Rows are points. The points of each table are mixes of a few directions, plus a little noise. Count the directions of each table, and those that both share. Where both have some left over, give the other angles between the two spaces (their principal angles), to ten degrees, smallest first.

First, 4 rows:
+0.02  -0.09  +0.05
+0.45  -2.52  +1.49
+0.25  -1.03  +0.57
-0.70  +3.63  -2.20
Second (4 x 3):
-0.47  +0.06  +0.37
-0.99  +0.25  +2.00
+3.29  -0.53  -2.76
-1.83  +0.20  +0.36
Directions: first 1, second 2, shared 0; angles 60

First (6 x 4):
-0.73  +0.66  -0.23  +2.39
-0.13  -2.96  +0.68  +0.11
-0.88  +3.24  -1.01  -0.33
-1.60  -0.45  -0.52  -0.89
+3.50  -2.23  +1.54  -1.24
-0.09  +1.78  -0.33  -0.10
Second, 7 rows:
-1.60  -1.80  -0.05  +1.26
+2.96  +0.81  +0.85  +0.51
-1.28  +1.05  -0.82  -1.76
-2.27  +1.19  -1.22  -2.39
+1.53  +0.01  +0.58  +0.72
+3.29  -0.21  +1.32  +1.77
-2.64  -1.07  -0.66  -0.07
Directions: first 3, second 2, shared 2

First:
-1.87  +0.91  -0.02  +2.02
+0.33  -0.16  +0.01  -0.35
+2.94  -1.45  +0.07  -3.21
-2.45  +1.21  -0.05  +2.66
+1.04  -0.51  +0.02  -1.14
Second:
-1.56  +0.64  -1.58  -1.73
+0.84  -2.38  -2.37  +1.89
-1.13  -0.39  +3.00  -0.33
+1.33  +0.15  +3.03  +1.20
-0.56  +1.74  -0.82  -1.59
+1.08  +0.23  -1.25  +0.56
Directions: first 1, second 3, shared 0; angles 80

First (6 x 6):
-2.51  -1.02  -0.81  +1.18  +2.49  -0.69
-0.91  -1.40  +1.23  +0.30  +1.41  -0.42
+1.39  +0.90  -0.61  -0.74  -2.51  +0.92
+0.38  +2.92  -4.42  +0.14  -2.22  +0.78
+0.75  -1.41  +2.58  -0.72  -0.50  +0.12
+1.06  -0.01  +1.91  -0.19  +1.30  -0.63
Second, 6 rows:
-0.50  +0.43  -1.14  +0.35  +0.25  -0.10
-0.04  +0.43  -0.52  +0.17  +0.31  -0.08
-2.68  -0.12  -3.74  +0.88  -0.85  +0.64
+2.41  +1.41  +2.04  -0.36  +1.87  -1.13
-1.71  -3.03  +0.68  -0.57  -3.01  +1.56
+2.53  +0.89  +2.77  -0.65  +1.42  -0.89
Directions: first 3, second 2, shared 2

First:
+2.64  -3.44  -0.57  +0.74  +0.89  +0.40  +5.92  +1.71
-2.17  +2.81  +0.45  -0.59  -0.73  -0.31  -4.85  -1.38
-0.40  +0.50  +0.08  -0.11  -0.14  -0.06  -0.89  -0.26
+1.77  -2.32  -0.39  +0.50  +0.60  +0.26  +3.99  +1.15
-0.80  +1.05  +0.18  -0.22  -0.26  -0.13  -1.79  -0.52
+1.13  -1.46  -0.24  +0.30  +0.38  +0.16  +2.52  +0.72
-1.38  +1.79  +0.29  -0.38  -0.46  -0.21  -3.08  -0.89
-1.12  +1.48  +0.25  -0.31  -0.37  -0.16  -2.53  -0.73
+0.31  -0.41  -0.07  +0.08  +0.11  +0.05  +0.70  +0.20
Second (8 x 8):
-1.12  +1.22  -2.61  -1.69  -1.19  -0.15  -1.41  +0.22
-0.87  +0.11  -0.54  +3.17  -1.49  -1.70  +2.31  +1.00
+0.48  -0.56  +0.90  +0.71  +0.85  -0.60  +0.13  -0.13
-0.35  +2.38  -3.19  -1.57  +0.72  -2.37  -2.82  -0.36
+0.14  +0.15  +0.76  -0.57  -0.64  +2.22  +1.09  -0.15
-0.01  -3.45  +1.83  +1.45  +0.33  -1.29  -0.31  +0.60
+0.77  +1.92  +0.70  -2.57  -0.20  +4.73  +1.17  -1.02
+1.00  -1.79  +2.15  +1.07  +1.64  -0.77  -0.14  -0.18
Directions: first 1, second 4, shared 0; angles 50

First:
+0.73  +0.65  +0.03  -0.15  +0.09  -0.05  -1.02  +0.95  +1.11
-2.03  -0.85  +0.97  +1.18  -0.58  +1.06  +1.23  -1.41  -2.17
-1.10  -2.25  -0.72  -0.13  -0.27  -0.39  +2.47  -2.47  -2.57
+0.93  +1.70  -0.61  -0.88  +0.99  -0.82  -0.07  +0.98  +1.52
+0.58  +2.61  -1.84  -2.01  +2.38  -2.16  +2.71  -0.09  +0.98
-0.68  -1.33  +1.85  +1.84  -1.76  +1.99  -2.36  +0.47  -0.50
+0.47  -2.18  +1.14  +1.23  -1.94  +1.42  -3.00  +0.63  +0.03
-0.14  +2.35  -1.17  -1.32  +1.96  -1.47  +2.58  -0.28  +0.41
+3.17  -2.59  -2.06  -1.71  -0.54  -1.63  -1.65  +0.31  +1.31
-1.93  +1.90  +2.40  +1.96  -0.33  +2.07  -0.88  +0.91  -0.12
Second, 10 rows:
-0.09  -1.52  +0.16  +0.02  +0.13  +1.61  -0.10  +2.32  +0.75
+0.08  +1.46  -0.21  +0.01  -0.12  -1.47  +0.08  -2.20  -0.67
+0.10  +1.86  -0.19  +0.02  -0.12  -1.98  +0.08  -2.90  -0.87
+0.08  +1.72  -0.19  -0.05  -0.13  -1.71  +0.10  -2.59  -0.81
-0.24  -2.69  +0.29  -0.09  +0.18  +2.83  -0.14  +4.06  +1.29
+0.09  +1.02  -0.17  -0.04  -0.08  -1.19  +0.10  -1.62  -0.52
+0.07  +1.61  -0.21  +0.02  -0.14  -1.64  +0.10  -2.44  -0.74
+0.09  +2.01  -0.24  +0.03  -0.15  -2.08  +0.04  -3.09  -0.98
-0.27  -4.22  +0.52  -0.06  +0.25  +4.45  -0.19  +6.53  +2.00
-0.11  -1.28  +0.15  +0.03  +0.05  +1.24  -0.08  +1.83  +0.54
Directions: first 3, second 1, shared 0; angles 60

First (8 x 9):
-1.70  +0.58  +1.82  -2.66  -0.58  -0.11  +1.92  +1.30  +0.39
-0.10  -1.84  -0.31  +2.84  -1.89  -3.01  +0.90  -3.03  -0.88
-1.75  +0.07  -0.09  +0.41  -0.66  -0.82  +3.61  +2.11  -1.60
+2.39  -0.15  +0.87  -0.78  +1.24  -1.19  -0.70  +1.02  +1.28
-2.19  +2.06  -0.51  -0.74  -0.92  +2.38  +2.20  +0.06  -0.13
+2.16  -1.26  -1.19  +1.58  +1.44  +0.50  -4.41  -0.99  -0.03
+1.37  +0.68  -0.72  +0.67  +0.15  +0.82  -1.29  -1.89  +1.07
-0.21  -0.12  +0.15  -1.32  +1.19  +1.45  -2.08  +1.47  -0.07
Second (8 x 9):
-2.52  -0.04  +0.68  -0.84  -0.69  +0.87  +0.12  +0.76  -0.70
+2.75  -0.97  +0.89  -1.06  +2.34  -0.91  -2.79  +2.42  +0.87
-0.67  -1.29  -2.15  +0.63  +0.51  +0.96  -1.14  -0.62  -2.31
+2.96  +3.22  -1.02  +1.83  -1.97  -0.08  +2.36  -6.21  +3.58
-1.30  -0.89  +0.79  +0.12  -0.42  -0.97  +0.60  +1.18  -0.90
-0.50  -0.20  +1.12  -0.31  -0.69  -0.39  -0.73  -0.84  +0.73
+0.42  -0.22  +0.62  +0.16  +0.41  -1.43  +1.23  +2.01  -0.10
-1.28  +0.45  -0.92  -0.58  +0.45  +1.70  +0.36  +1.43  -1.20
Directions: first 5, second 5, shared 4; angles 30

First:
-3.21  -1.15  +1.98  +0.72  -0.92  +0.36  +1.08  -2.52  +0.55  +0.49  +2.09
+3.04  +1.00  -2.43  +0.20  -0.28  -1.77  -1.07  +0.77  -0.88  -1.04  -1.68
+0.41  -0.29  -0.53  -0.84  +2.16  -0.96  +1.56  -0.52  +3.18  +1.63  +0.48
+1.37  +0.09  +0.28  -0.97  -0.85  -0.78  +0.22  +2.15  -0.04  +0.00  -0.37
+0.70  +0.72  +1.22  +0.45  +1.09  +0.68  +1.34  -1.30  +2.73  +1.21  +1.03
-2.59  -0.63  +1.23  +0.76  -2.14  +0.66  -0.64  -1.02  -2.46  -0.94  +0.68
-2.29  -1.45  -0.08  -0.34  -1.50  -1.49  +0.26  -0.63  -1.18  -0.19  +0.70
+0.98  +2.15  +1.08  +1.47  +1.27  +5.97  -3.05  +0.98  -2.14  -1.12  -1.71
+1.77  -0.32  -2.63  -1.51  +1.02  -2.49  +0.02  +1.92  +0.28  +0.21  -1.40
Second:
-1.69  -0.16  +0.27  +0.21  +0.47  -1.14  +0.06  +0.79  -1.79  -1.30  +0.06
+1.85  -1.05  +0.12  +0.90  +1.84  -0.31  -0.60  +0.77  +0.36  +2.03  -0.72
+1.93  -0.86  -0.16  +0.92  +0.96  +0.21  -0.49  +0.94  +0.40  +1.81  -0.41
+0.92  -0.51  +0.62  -1.30  +0.16  -0.92  -1.61  +0.82  +1.26  -1.98  -0.46
-4.68  +2.33  -0.50  +0.68  -1.70  +1.26  +3.49  -3.35  -2.27  +0.36  +1.50
+0.56  -0.24  +0.63  -4.23  -0.09  -1.54  -1.48  -1.04  +2.10  -4.60  -0.91
+2.09  -0.46  -0.96  +0.96  -1.22  +1.28  -0.41  +1.48  -0.07  +0.72  +0.44
-4.13  +2.45  +1.34  +2.40  -1.71  +0.97  +1.34  -0.49  +0.46  +1.86  +1.21
+2.87  -1.44  -1.19  -0.17  +1.33  +0.20  -0.20  +0.09  -0.50  +1.12  -0.61
Directions: first 5, second 5, shared 0; angles 30, 40, 50, 70, 80

First (10 x 12):
+0.78  -0.37  +0.95  +1.35  -0.15  -0.96  -2.17  -0.71  +1.67  -0.15  +1.28  +1.78
+1.21  -1.51  +0.24  -1.50  -2.71  -0.53  +2.64  -1.25  -1.48  +2.07  -2.63  -4.07
-0.33  +1.00  +0.40  +0.20  +0.53  -0.59  -1.05  +0.69  +1.08  +0.33  +0.63  +0.97
-1.44  +0.83  -1.89  +1.29  +1.04  +1.82  -1.64  +0.93  +1.50  -0.02  +0.62  +2.35
-2.95  -0.18  +0.74  -3.40  -0.32  +0.38  +0.95  -0.25  +0.41  +1.13  -0.72  +2.26
-0.64  +1.39  -2.86  +3.96  +0.53  +1.82  -3.06  -0.41  +1.11  +1.43  -0.11  +3.02
+0.02  -0.25  +2.69  -2.55  +0.78  -1.81  +2.39  -1.47  -3.66  -1.55  +0.14  -0.13
+1.52  +0.20  +0.65  -0.50  -0.23  -1.16  +1.35  +1.06  -0.51  -0.45  -0.10  -3.65
+0.17  -1.88  +0.70  -0.48  +0.22  +0.55  +0.34  -0.75  -0.46  -2.14  +0.93  +1.07
+1.58  +0.76  -1.47  +1.58  +0.31  +0.40  +0.30  +2.05  +0.41  -0.49  +0.06  -3.70
Second, 11 rows:
-0.05  -0.17  -1.23  -0.67  -0.22  -0.76  -3.95  +0.68  -0.24  -2.07  +0.60  -0.25
+1.88  +0.02  +0.64  +1.51  +0.22  +0.62  +2.12  -0.02  +2.57  -0.43  +2.54  +1.74
+0.13  +0.75  +0.19  +0.24  +0.11  +0.40  +2.41  -0.37  -0.16  +1.36  -0.32  +0.12
-0.47  +1.41  -1.61  -0.94  -0.12  -0.47  -1.41  +0.32  -1.46  -0.13  -0.50  -0.63
+0.67  +1.91  -3.18  -0.97  -0.24  -1.06  -4.70  +1.19  -0.51  -2.78  +1.76  +0.12
+0.82  -0.11  +0.93  +0.96  +0.15  +0.60  +2.50  -0.29  +1.28  +0.68  +0.77  +0.83
-0.19  -1.01  +2.20  +0.87  +0.24  +0.90  +4.08  -0.90  +0.52  +2.22  -1.01  +0.14
-2.38  -2.73  +0.60  -1.48  -0.37  -0.95  -5.05  +0.10  -1.78  -1.27  -2.59  -2.00
+0.83  +1.36  +0.62  +1.03  +0.32  +0.98  +5.18  -0.61  +0.60  +2.30  +0.38  +0.84
-1.65  -3.16  +1.34  -0.64  -0.26  -0.58  -3.78  +0.01  -0.50  -1.27  -1.66  -1.25
+0.44  +1.78  -0.59  +0.16  +0.19  +0.40  +2.64  -0.16  -0.31  +1.36  +0.13  +0.31
Directions: first 6, second 3, shared 1; angles 50, 90

First:
-0.39  +1.07  +0.49  +0.18  -0.92  +0.98  +0.17  -0.36  +0.32  -0.45  -0.19  +0.52  +0.26  -1.05
+0.97  +0.51  -0.52  +1.02  -1.49  -0.69  -0.90  +0.87  -0.13  -1.18  +1.09  +0.18  -1.55  +0.12
-0.63  +1.43  +0.66  -0.06  -0.88  +1.42  +0.36  -0.56  +0.32  -0.39  -0.47  +0.69  +0.59  -1.31
-0.31  +0.81  +0.73  -0.86  +0.96  +1.23  +1.24  -0.91  +0.16  +0.78  -2.36  +0.77  +1.76  -0.72
+1.56  +1.31  +0.45  -0.51  +1.30  +0.43  +1.31  -0.07  -0.35  +0.47  -3.76  +1.32  +1.37  -0.01
-0.79  -6.48  -2.49  +0.45  +1.19  -4.59  -2.94  +1.59  -0.50  +1.03  +6.88  -4.26  -3.28  +3.95
+0.93  +1.44  +0.07  +0.66  -1.22  +0.25  -0.09  +0.36  -0.01  -1.08  -0.36  +0.87  -0.56  -0.53
-1.07  -0.07  +0.64  -0.85  +0.97  +1.06  +0.85  -0.89  +0.27  +0.93  -0.93  -0.03  +1.43  -0.56
Second, 8 rows:
-1.93  +0.35  -0.93  +1.77  -1.56  -0.46  +1.69  +1.44  -0.64  +0.94  +0.11  +0.68  +1.65  +1.75
-1.73  +0.33  -0.78  +1.58  -1.43  -0.36  +1.49  +1.21  -0.55  +0.85  -0.01  +0.62  +1.40  +1.54
+1.99  -0.45  +0.85  -1.89  +1.68  +0.47  -1.74  -1.44  +0.74  -1.01  -0.06  -0.78  -1.71  -1.83
+0.38  -0.10  +0.26  -0.45  +0.38  +0.07  -0.39  -0.36  +0.17  -0.19  -0.07  -0.14  -0.41  -0.43
+1.80  -0.42  +0.76  -1.67  +1.40  +0.44  -1.53  -1.32  +0.58  -0.94  -0.02  -0.66  -1.52  -1.68
+1.18  -0.27  +0.54  -1.07  +0.92  +0.27  -1.01  -0.74  +0.36  -0.60  -0.07  -0.45  -0.95  -1.11
-4.44  +0.91  -1.99  +4.26  -3.61  -1.10  +3.94  +3.21  -1.45  +2.19  +0.12  +1.65  +3.71  +4.09
+2.64  -0.57  +1.24  -2.48  +2.23  +0.69  -2.39  -1.94  +0.97  -1.32  -0.10  -1.02  -2.24  -2.46
Directions: first 3, second 1, shared 0; angles 90

First (11 x 18):
-1.27  -0.14  +0.16  +0.82  +0.35  +0.58  +0.61  -1.05  +0.09  -0.12  -0.01  -1.01  +0.66  +0.48  +0.11  -0.90  -0.65  -1.30
-2.05  -1.47  -0.09  +0.74  +0.24  +0.91  +1.52  -0.06  -1.34  +0.93  -0.03  +0.24  +1.96  +0.59  +0.29  -0.44  -1.50  -2.40
-0.67  -2.12  -0.49  -0.68  -0.44  +0.00  +1.43  +2.17  -2.36  +1.72  -0.02  +2.48  +1.67  -0.01  +0.11  +1.18  -1.23  -1.08
-0.36  +1.84  +0.58  +1.20  +0.65  +0.40  -0.79  -2.66  +2.18  -1.65  -0.08  -2.96  -1.01  +0.30  +0.00  -1.73  +0.52  -0.05
-1.78  -1.41  -0.04  +0.58  +0.10  +0.63  +1.41  +0.08  -1.24  +0.96  -0.09  +0.34  +1.71  +0.55  +0.21  -0.23  -1.34  -2.09
+0.09  -1.71  -0.45  -0.93  -0.50  -0.28  +0.73  +2.28  -1.93  +1.44  +0.08  +2.61  +1.05  -0.30  -0.02  +1.51  -0.62  -0.19
-0.61  +1.31  +0.40  +1.06  +0.54  +0.43  -0.44  -2.18  +1.55  -1.18  -0.16  -2.39  -0.60  +0.36  +0.17  -1.49  +0.16  -0.44
+2.69  +4.63  +0.75  +0.42  +0.50  -0.76  -3.39  -3.45  +4.85  -3.59  -0.19  -4.18  -4.41  -0.51  -0.33  -1.48  +3.13  +3.75
+3.92  -0.14  -0.53  -2.97  -1.26  -2.07  -1.48  +3.88  -0.80  +0.78  +0.25  +3.80  -1.73  -1.56  -0.43  +3.29  +1.80  +4.27
-0.97  +0.63  +0.32  +1.07  +0.48  +0.47  -0.01  -1.79  +0.95  -0.79  -0.14  -1.90  -0.06  +0.42  +0.09  -1.30  -0.15  -0.86
+0.66  -1.48  -0.40  -1.23  -0.55  -0.56  +0.46  +2.55  -1.78  +1.42  +0.15  +2.75  +0.69  -0.42  +0.02  +1.63  -0.19  +0.46
Second:
+4.00  +0.75  -0.27  -1.97  -1.34  -2.08  -2.11  +2.14  +0.35  -0.07  -0.22  +2.31  -2.10  -1.60  -0.59  +2.45  +1.67  +4.26
+0.20  +0.26  +0.21  +2.16  -1.07  -0.33  -0.79  -2.66  +0.74  -0.57  -1.29  -1.58  +0.88  -0.32  -0.43  -0.92  -1.71  -0.63
-1.97  -0.59  -0.09  -1.29  +1.64  +1.26  +1.74  +1.70  -0.90  +0.58  +1.36  +0.58  +0.01  +1.09  +0.70  -0.19  +1.00  -1.31
-2.29  -0.66  -0.05  -0.69  +1.55  +1.35  +1.74  +0.99  -0.79  +0.50  +1.16  +0.07  +0.44  +1.14  +0.62  -0.55  +0.49  -1.78
+2.86  +0.92  +0.26  +2.71  -2.76  -1.84  -2.76  -3.57  +1.57  -1.09  -2.49  -1.50  +0.32  -1.64  -1.16  -0.16  -2.17  +1.56
-4.92  -1.35  -0.13  -1.84  +3.46  +2.96  +3.89  +2.57  -1.80  +1.12  +2.72  +0.39  +0.68  +2.48  +1.51  -0.99  +1.45  -3.66
+0.41  +0.29  +0.21  +2.18  -1.20  -0.44  -0.94  -2.75  +0.82  -0.61  -1.42  -1.61  +0.85  -0.42  -0.50  -0.87  -1.77  -0.42
-1.24  -0.15  +0.15  +1.30  +0.04  +0.59  +0.42  -1.56  +0.12  -0.13  -0.35  -1.27  +0.95  +0.42  +0.06  -1.04  -1.05  -1.52
+1.74  +0.42  -0.04  +0.12  -1.00  -1.01  -1.25  -0.29  +0.50  -0.25  -0.65  +0.29  -0.52  -0.82  -0.45  +0.64  -0.09  +1.47
+1.18  -0.01  -0.32  -2.76  +0.60  -0.42  +0.08  +3.36  -0.63  +0.54  +1.26  +2.37  -1.55  -0.23  +0.22  +1.73  +2.29  +2.03
Directions: first 2, second 2, shared 1; angles 60

First (8 x 18):
+0.37  +0.04  +0.01  +0.35  -0.36  -0.58  +0.30  +0.16  -0.14  -0.33  -0.49  -0.60  -0.08  +0.19  -0.30  -0.14  -0.16  +0.48
-0.11  -0.01  +0.00  -0.11  +0.14  +0.19  -0.07  -0.02  +0.01  +0.13  +0.16  +0.15  +0.01  -0.08  +0.12  +0.06  +0.11  -0.14
-2.02  -0.32  +0.13  -2.28  +2.27  +3.39  -1.56  -1.04  +0.60  +2.10  +2.66  +3.46  +0.36  -1.09  +2.09  +1.02  +1.08  -2.90
+0.49  +0.08  -0.05  +0.55  -0.61  -0.86  +0.40  +0.25  -0.18  -0.47  -0.72  -0.87  -0.11  +0.24  -0.51  -0.24  -0.26  +0.77
-2.96  -0.48  +0.24  -3.28  +3.24  +4.93  -2.26  -1.48  +0.88  +2.94  +3.78  +5.03  +0.54  -1.57  +3.06  +1.40  +1.59  -4.11
+1.88  +0.31  -0.15  +2.13  -2.05  -3.15  +1.46  +0.92  -0.60  -1.89  -2.38  -3.21  -0.38  +1.01  -1.91  -0.87  -0.94  +2.62
+0.48  +0.08  -0.04  +0.57  -0.56  -0.87  +0.38  +0.28  -0.14  -0.51  -0.68  -0.83  -0.12  +0.27  -0.55  -0.22  -0.27  +0.77
+1.79  +0.31  -0.12  +2.05  -2.00  -3.06  +1.38  +0.87  -0.57  -1.79  -2.39  -3.08  -0.33  +0.99  -1.92  -0.91  -0.95  +2.55
Second:
-0.05  -0.88  -2.47  +1.13  -1.28  -1.66  -1.82  +0.74  -0.50  -0.79  +0.91  +0.53  +2.81  +0.13  -0.62  -1.72  -0.17  +0.17
-0.86  -2.43  +0.26  +0.22  +0.94  +2.48  -0.22  -0.67  +0.80  -1.06  -0.82  +0.00  -0.24  +1.29  -1.29  -0.63  +0.80  +0.24
+0.86  -0.83  +3.78  -2.86  +2.25  -0.08  -0.55  +0.99  +0.30  +0.42  +0.28  -0.48  +1.18  -0.89  +1.39  +0.32  -1.26  +0.27
-1.56  +4.31  -2.13  -0.70  -1.99  +0.45  +1.05  -1.21  +0.17  +3.23  +3.01  +4.26  -1.19  -0.86  +1.72  +1.17  +1.90  -0.99
+0.08  -0.24  +0.19  -1.36  +2.07  -0.01  -1.63  +0.53  -0.60  +0.61  +1.08  +0.46  +0.98  -2.26  +1.70  +0.44  -0.67  -2.15
+0.13  +2.48  +1.05  -0.54  -1.37  -0.56  +0.92  -0.35  +0.54  +2.19  +1.02  +1.05  -0.07  +0.63  +1.60  +1.18  -0.21  +0.13
+0.63  -1.50  -0.94  +2.31  -1.26  -0.57  +0.91  +0.07  -0.14  -2.48  -2.54  -2.46  -0.79  +1.65  -2.86  -1.24  +0.14  +2.04
-0.03  -0.81  +0.51  +0.56  +1.23  +0.11  -2.03  -0.03  -0.37  +0.88  +0.51  -0.70  +1.88  +0.12  +2.23  +1.32  -1.61  -2.97
+0.91  -0.19  -0.12  +1.29  -0.52  +0.18  +3.35  -0.19  -0.19  -2.75  -3.45  -2.72  -4.37  +0.41  -3.70  -0.87  +1.23  +3.00
Directions: first 1, second 6, shared 1
